Each row is a point. To make a cloud, some directions were put in groups of two or more. Within a group, all points are equally far from the middle, so they leave a hole (a ring in 2 directions, a hollow ball in 3). The other directions are filled evenly. Then the cloud was stretched, turned, moved and blurred a little. Count the holes, and give their numbers of directions, smallest first.
In the rows, 128 means zero.

Cloud (13 x 2):
[[149 160]
 [103 126]
 [108 197]
 [ 97 181]
 [178 123]
 [ 75 132]
 [140 127]
 [170 116]
 [108 173]
 [126 153]
 [128 140]
 [159 113]
 [166 182]]
Holes: 0

Cloud (20 x 3):
[[149 147  95]
 [ 76 158 113]
 [161 126  87]
 [131  91 148]
 [ 69 175 127]
 [ 96  83 136]
 [158 148 117]
 [166 118 119]
 [139 123  65]
 [ 65 145 138]
 [ 62 156 147]
 [ 78 145 180]
 [114 129  71]
 [ 79 109 102]
 [142 136  78]
 [157 146 136]
 [157 151 119]
 [ 81  93 117]
 [ 72 145 117]
 [119 126 174]]
Holes: 1 (2)

Cloud (31 x 4):
[[102 126 180 109]
 [108 121 169 151]
 [120  95  90  83]
 [129  96 103  77]
 [152 185 154 163]
 [155 104 149  79]
 [ 85 145 132 137]
 [127 178  79 125]
 [177 140 139  88]
 [105 168 188 111]
 [187 129 140 158]
 [108 178 135 148]
 [ 82 142 121 140]
 [ 97 165 153 126]
 [147 170 102  69]
 [129  99 148  74]
 [103 104 140  70]
 [ 94 126 135 159]
 [178 116 171  84]
 [ 81 148 145  76]
 [153 183 154  99]
 [ 84 109 109  84]
 [166 170 124 149]
 [103 176 121 148]
 [120  92  77 116]
 [105 103 132  96]
 [110  91  72 135]
 [123 181  87  97]
 [ 74 134 104 122]
 [148 100 166  83]
 [153 170  99 137]]
Holes: 1 (2)
